Each row is a point. Each copy is the shape, with its points in the same order, turned, moved and blurred by noise. Is it also mirrored, or only turned?

Shape (8 x 2):
[[ 0.25 -0.09]
 [ 0.44  0.27]
 [-0.31  0.47]
 [ 0.24  0.10]
 [ 0.74 -0.67]
 [-0.20  0.51]
 [-0.21  0.05]
 [-0.07 -0.23]]
Copy 1 (8 x 2):
[[-0.19  0.31]
 [-0.60  0.18]
 [-0.29 -0.50]
 [-0.37  0.13]
 [-0.02  1.01]
 [-0.38 -0.45]
 [-0.06 -0.17]
 [ 0.12  0.10]]
Copy 1 is: only turned
Copy 2 (8 x 2):
[[-0.25  0.13]
 [-0.23  0.51]
 [ 0.49  0.19]
 [-0.15  0.30]
 [-1.00 -0.06]
 [ 0.46  0.35]
 [ 0.16 -0.07]
 [-0.13 -0.17]]
Copy 2 is: mirrored

Shape (9 x 3):
[[ 0.23 -0.23  0.52]
 [-0.60 -0.75  0.04]
 [-0.02  0.37 -0.63]
 [-0.62  0.11 -0.27]
 [ 0.23 -0.29 -0.05]
 [ 0.50 -0.41 -0.52]
 [ 0.20  0.42 -0.09]
 [-0.52  0.03  0.00]
 [ 0.14  0.08 -0.16]]
Copy 1 (9 x 3):
[[-0.60  0.20  0.60]
 [-0.89  0.29 -0.48]
 [ 0.32 -0.33 -0.16]
 [-0.04  0.20 -0.48]
 [-0.50 -0.19  0.20]
 [-0.46 -0.76  0.11]
 [ 0.20 -0.03  0.32]
 [-0.13  0.34 -0.27]
 [-0.06 -0.18  0.15]]
Copy 1 is: only turned
Copy 2 (9 x 3):
[[-0.33  0.48  0.54]
 [-0.32 -0.60  0.74]
 [-0.06 -0.13 -0.60]
 [-0.52 -0.50 -0.15]
 [ 0.07  0.16  0.27]
 [ 0.57  0.08  0.08]
 [-0.28  0.34 -0.34]
 [-0.60 -0.28  0.06]
 [-0.11  0.15 -0.10]]
Copy 2 is: only turned

Shape (10 x 6):
[[ 0.12  0.32 -0.23  1.10  0.04 -0.30]
 [ 0.03  0.27 -0.14 -0.43  0.41 -0.33]
 [-0.42 -0.11 -0.19 -0.42 -0.23 -0.08]
 [-0.01  0.13  0.34 -0.25 -0.35 -0.01]
 [-0.01 -0.56  0.35 -0.21 -0.08  0.01]
 [ 0.18  0.14  0.22  0.61  1.02  0.15]
 [-0.28  0.15 -0.17 -0.05  0.73  0.23]
 [-0.38  0.12  0.01 -0.27 -0.27 -0.18]
 [-0.04 -0.93  0.67  0.10 -0.13 -0.12]
 [ 0.16 -0.62 -0.02 -0.06 -0.28  0.20]]
Copy 1 (10 x 6):
[[-0.39 -0.20 -0.09  0.79  0.68 -0.03]
 [ 0.07  0.37  0.41  0.12 -0.35 -0.42]
 [ 0.22  0.47  0.16 -0.13 -0.23  0.38]
 [-0.22  0.08 -0.10 -0.13 -0.56  0.21]
 [ 0.03 -0.26  0.21 -0.46 -0.28  0.28]
 [-0.74 -0.30  0.89  0.16  0.44 -0.40]
 [-0.38  0.42  0.77 -0.08  0.16 -0.15]
 [ 0.03  0.39  0.08  0.12 -0.36  0.31]
 [ 0.09 -0.79  0.32 -0.50 -0.21  0.62]
 [ 0.07 -0.21 -0.13 -0.63  0.05  0.23]]
Copy 1 is: mirrored
Copy 2 (10 x 6):
[[ 0.14  0.05 -0.31  0.37  0.34 -1.01]
 [-0.40  0.57  0.15 -0.50  0.00 -0.01]
 [-0.17  0.29  0.15  0.09 -0.42  0.40]
 [-0.33 -0.30  0.14 -0.16 -0.18  0.13]
 [-0.24 -0.14 -0.53 -0.26 -0.17  0.43]
 [-0.37  0.41 -0.63 -0.22  0.95 -0.37]
 [-0.31  0.72 -0.16 -0.11  0.50  0.24]
 [-0.31  0.07  0.25  0.08 -0.35  0.17]
 [-0.46 -0.44 -0.93 -0.12 -0.36  0.34]
 [ 0.17 -0.25 -0.44 -0.16 -0.16  0.36]]
Copy 2 is: only turned
Copy 3 (10 x 6):
[[-0.68  0.42 -0.36  0.42  0.48 -0.50]
 [-0.11 -0.04  0.02 -0.34 -0.68 -0.18]
 [-0.05  0.15  0.73 -0.08 -0.34 -0.10]
 [ 0.19 -0.21  0.45 -0.20  0.15 -0.20]
 [ 0.52 -0.01  0.32  0.20 -0.05  0.18]
 [-0.29  0.19 -0.99  0.07 -0.06  0.37]
 [-0.29  0.24 -0.22 -0.28 -0.55  0.39]
 [-0.17 -0.07  0.63 -0.09 -0.17 -0.19]
 [ 0.78 -0.17  0.23  0.70  0.13  0.24]
 [ 0.58  0.47  0.39  0.18  0.12 -0.06]]
Copy 3 is: only turned
Copy 4 (10 x 6):
[[-0.86  0.06 -0.15 -0.39  0.55 -0.67]
 [ 0.20  0.53 -0.27 -0.06 -0.26 -0.43]
 [-0.08  0.45  0.13  0.07 -0.16  0.33]
 [ 0.24  0.02  0.18 -0.43 -0.21  0.11]
 [ 0.27  0.08  0.73 -0.13  0.01 -0.05]
 [ 0.27  0.42 -0.12 -0.34  0.93 -0.84]
 [ 0.34  0.68 -0.33  0.00  0.52 -0.30]
 [-0.09  0.37 -0.01 -0.41 -0.22  0.24]
 [ 0.20  0.13  1.27 -0.42  0.10 -0.16]
 [ 0.08 -0.20  0.59  0.18  0.15 -0.04]]
Copy 4 is: mirrored

Shape (12 x 9):
[[-0.29  0.36 -0.09 -0.17  0.28  0.15  0.27  0.41 -0.08]
 [ 0.90  0.17  0.09  0.62  0.01  0.84 -0.16 -0.70 -0.22]
 [-0.30  0.22  0.35 -0.22 -0.06 -0.21  0.82 -0.09 -0.03]
 [ 0.33 -0.15  0.06  0.50 -0.29  0.34 -0.38 -0.22 -0.58]
 [-0.67  0.45  0.31 -0.68  0.03  0.28  0.24 -0.12  0.17]
 [-0.20  0.20  0.46 -0.17  0.39 -0.37 -0.54 -0.15  0.23]
 [ 0.62  0.37  0.01 -0.23 -0.29  0.29 -0.16 -0.38 -0.64]
 [ 0.04 -0.24  0.25 -0.86 -0.02 -0.11 -0.31  0.25  0.65]
 [ 0.71  0.58 -0.05  0.69 -0.57  0.30 -0.32 -0.33 -0.15]
 [-0.69  0.17 -0.36 -0.35  0.18 -0.26  0.21 -0.30  0.28]
 [-0.30  0.44  0.20 -0.15 -0.02  0.16  0.11  0.02  0.02]
 [ 0.85  0.38 -0.09  0.26  0.10  0.14 -0.19 -0.23 -0.40]]
Copy 1 (12 x 9):
[[-0.23  0.09 -0.04 -0.15 -0.40  0.27 -0.10  0.15 -0.10]
 [ 0.38 -0.05  0.29 -0.35  0.54 -0.75 -0.19 -1.14  0.21]
 [-0.37  0.81  0.16  0.40 -0.12  0.25 -0.29  0.04  0.17]
 [ 0.06  0.31 -0.03 -0.29  0.27 -1.02  0.22 -0.34 -0.10]
 [-0.01  0.36  0.12  0.10 -0.05  0.41 -0.73  0.58 -0.09]
 [ 0.09 -0.02 -0.12  0.05  0.54  0.12  0.23  0.71  0.19]
 [ 0.12  0.19 -0.27  0.22  0.38 -0.54 -0.25 -0.50 -0.48]
 [ 0.52 -0.17 -0.13  0.59 -0.19 -0.04 -0.13  0.74  0.35]
 [-0.08 -0.21  0.59  0.07  0.49 -0.88  0.15 -0.61 -0.41]
 [ 0.32  0.61  0.33 -0.01 -0.18  0.46  0.08  0.49 -0.21]
 [-0.20  0.15  0.20 -0.07 -0.01  0.00 -0.35  0.26 -0.12]
 [ 0.09 -0.13 -0.14  0.09  0.38 -0.44  0.20 -0.75 -0.27]]
Copy 1 is: mirrored
Copy 2 (12 x 9):
[[-0.10  0.43 -0.64  0.12 -0.06  0.30 -0.26  0.07 -0.06]
 [-0.30 -0.34  0.25 -0.51  0.18 -0.60  0.29  0.93  0.46]
 [-0.32  0.24 -0.46 -0.26  0.51  0.23 -0.29 -0.62 -0.06]
 [-0.14 -0.54  0.26 -0.17 -0.39 -0.40  0.05  0.22  0.14]
 [ 0.03  0.82 -0.24  0.34  0.45  0.04 -0.37 -0.35  0.20]
 [ 0.76  0.12 -0.21 -0.13  0.16 -0.21 -0.84  0.00  0.00]
 [-0.29 -0.21  0.46 -0.20 -0.06  0.21 -0.18  0.32  0.65]
 [ 0.93  0.16  0.07  0.34  0.59  0.50 -0.28 -0.04 -0.25]
 [-0.36 -0.84 -0.07  0.03  0.13 -0.42 -0.11  0.61  0.70]
 [ 0.52  0.46 -0.75 -0.03  0.15  0.13 -0.09 -0.56  0.36]
 [-0.08  0.30 -0.35  0.16  0.20 -0.03 -0.38 -0.09  0.16]
 [-0.14 -0.43  0.01 -0.49 -0.11  0.10 -0.23  0.71  0.48]]
Copy 2 is: only turned
Copy 3 (12 x 9):
[[ 0.10  0.00 -0.11  0.16 -0.06  0.64  0.07  0.29 -0.10]
 [ 0.72  0.37 -0.14 -0.79  0.37 -0.30 -0.46 -0.55  0.64]
 [ 0.56  0.03 -0.13  0.53  0.46  0.24  0.00  0.42 -0.47]
 [ 0.28  0.53 -0.10 -0.26 -0.21 -0.36 -0.67 -0.40  0.11]
 [ 0.50  0.18  0.22  0.52  0.21  0.69  0.51 -0.17 -0.41]
 [-0.24  0.07  0.41  0.11  0.14 -0.26  0.51 -0.12 -0.30]
 [ 0.38  0.73  0.01  0.26  0.25 -0.10 -0.44 -0.31  0.59]
 [ 0.10 -0.15 -0.21  0.69 -0.27 -0.15  0.91 -0.25  0.07]
 [ 0.78  0.36  0.43 -0.36 -0.10 -0.42 -0.60 -0.10  0.67]
 [ 0.11 -0.54  0.30  0.57  0.24  0.49  0.03 -0.19 -0.39]
 [ 0.38  0.17  0.20  0.19  0.04  0.35  0.14  0.06 -0.20]
 [ 0.17  0.41 -0.03 -0.26  0.30 -0.24 -0.44 -0.02  0.73]]
Copy 3 is: only turned

Shape (15 x 11):
[[ 0.09  0.50 -0.15 -0.21 -0.35  0.24  0.77  0.08  0.18  0.21 -0.01]
 [-0.54  0.07  0.21  0.21 -0.70 -0.70  0.40  0.39 -0.29 -0.64  0.42]
 [ 0.08 -0.27 -0.40  0.34 -0.37  0.45 -0.42  0.20 -0.37 -0.65 -0.28]
 [ 0.22  0.19 -0.14  0.15 -0.83 -0.59  0.13  0.36  0.17  0.05 -0.33]
 [-0.22  0.33  0.37 -0.07  0.27 -0.83  0.27 -0.64  0.56 -0.50  0.03]
 [ 0.49  0.31 -0.21  0.73  0.12 -0.15  0.08 -0.23  0.18  0.20  0.20]
 [ 0.00  0.34 -0.81  0.68  0.04 -0.21 -0.01 -0.25  0.04  0.28  0.02]
 [-0.52  0.39  0.47 -0.11  0.05  0.15  0.61  0.30  0.43  0.23  0.16]
 [ 0.25  0.26 -0.57 -0.35  0.28  0.37  0.04  0.13 -0.40 -0.09  0.21]
 [ 0.05 -0.54 -0.19 -0.29 -0.19  0.02 -0.43 -0.13  0.04 -0.42 -0.38]
 [-0.02 -0.11 -0.06  0.13 -0.58  0.29 -0.05 -0.04 -0.58  0.06  0.03]
 [-0.01 -0.20 -0.34 -0.43 -0.59 -0.49  0.16  0.50  0.41 -0.17  0.01]
 [-0.57  0.27 -0.13  0.55  0.39  0.30  0.49 -0.24 -0.28 -0.12 -0.21]
 [-0.57  0.22 -0.20 -0.06 -0.22 -0.28 -0.07 -0.21  0.28 -0.74  0.28]
 [ 0.47 -0.55  0.37  0.35  0.34  0.43  0.77 -0.39  0.25  0.00  0.67]]
Copy 1 (15 x 11):
[[ 0.45  0.24  0.07  0.31  0.04  0.11 -0.15  0.45 -0.21 -0.30 -0.36]
 [ 0.45 -0.89 -0.36  0.26 -0.37 -0.05 -0.35 -0.15  0.36 -0.47  0.65]
 [-0.42 -0.24 -1.18 -0.18  0.00 -0.31 -0.23  0.26 -0.54 -0.26  0.18]
 [ 0.02 -0.49 -0.06  0.27  0.10  0.45 -0.18  0.34 -0.54 -0.45  0.63]
 [-0.12 -0.35 -0.17  0.19  0.27  0.22  0.71 -0.08  0.87 -0.52  0.14]
 [-0.46  0.05  0.00  0.74  0.48 -0.45 -0.01 -0.03 -0.13  0.08  0.23]
 [-0.39  0.01 -0.36  0.65  0.62 -0.19 -0.35  0.45  0.01  0.34  0.32]
 [ 0.57 -0.05  0.00  0.29 -0.04  0.39 -0.11 -0.34  0.22  0.14 -0.47]
 [-0.26 -0.17 -0.26  0.10  0.11 -0.57 -0.49  0.56 -0.18 -0.11 -0.71]
 [-0.57 -0.30 -0.71 -0.63  0.01  0.00  0.12  0.45 -0.26 -0.23  0.09]
 [ 0.27 -0.14 -0.50 -0.27  0.01 -0.51 -0.18  0.33 -0.44  0.03  0.22]
 [-0.25 -0.57 -0.11 -0.05 -0.29  0.61 -0.34  0.46 -0.10 -0.36  0.16]
 [ 0.21  0.37 -0.80  0.20  0.54 -0.32 -0.44 -0.04  0.34  0.09 -0.13]
 [-0.04 -0.53 -0.84  0.27 -0.22  0.14  0.24  0.31  0.55 -0.18  0.02]
 [-0.41  0.95  0.12  0.09 -0.44 -0.59  0.09 -0.33  0.23 -0.11 -0.09]]
Copy 1 is: mirrored
Copy 2 (15 x 11):
[[-0.17 -0.76 -0.28  0.06 -0.43 -0.42 -0.28 -0.37  0.02  0.40 -0.04]
 [ 0.16  0.24  0.04 -0.72 -0.95 -0.14  0.12  0.02 -0.56 -0.16 -0.49]
 [ 0.34 -0.04  0.59  0.09  0.03  0.04  0.28  0.62 -0.12  0.43  0.20]
 [ 0.42 -0.08 -0.13 -0.23 -0.51  0.11  0.15 -0.61  0.08  0.10  0.28]
 [-0.29 -0.17 -0.49 -1.31  0.31 -0.07  0.08 -0.40 -0.14  0.37 -0.51]
 [-0.43  0.22 -0.28 -0.18 -0.07 -0.25  0.12 -0.06  0.72  0.65  0.01]
 [-0.06 -0.12 -0.17 -0.27 -0.14 -0.52  0.54  0.12  0.89  0.37  0.00]
 [-0.43 -0.49 -0.12 -0.35 -0.11 -0.48 -0.72 -0.38 -0.05 -0.24 -0.43]
 [-0.50 -0.75 -0.08  0.26 -0.10  0.02  0.30  0.54  0.03  0.40 -0.10]
 [ 0.17 -0.24  0.10 -0.33  0.49  0.13  0.26  0.30 -0.40  0.20  0.52]
 [-0.04  0.01  0.21  0.31 -0.22 -0.51  0.30  0.16 -0.37  0.26  0.18]
 [ 0.22 -0.46 -0.30 -0.57 -0.50  0.25 -0.02 -0.07 -0.20 -0.22  0.49]
 [ 0.04 -0.24  0.03 -0.13  0.24 -0.80 -0.05  0.33  0.26  0.26 -0.81]
 [-0.11 -0.41  0.25 -1.10 -0.18 -0.19  0.28  0.13 -0.28  0.18 -0.18]
 [-0.73  0.19 -0.61 -0.22  0.07 -0.65 -0.88  0.50 -0.09  0.84  0.08]]
Copy 2 is: only turned
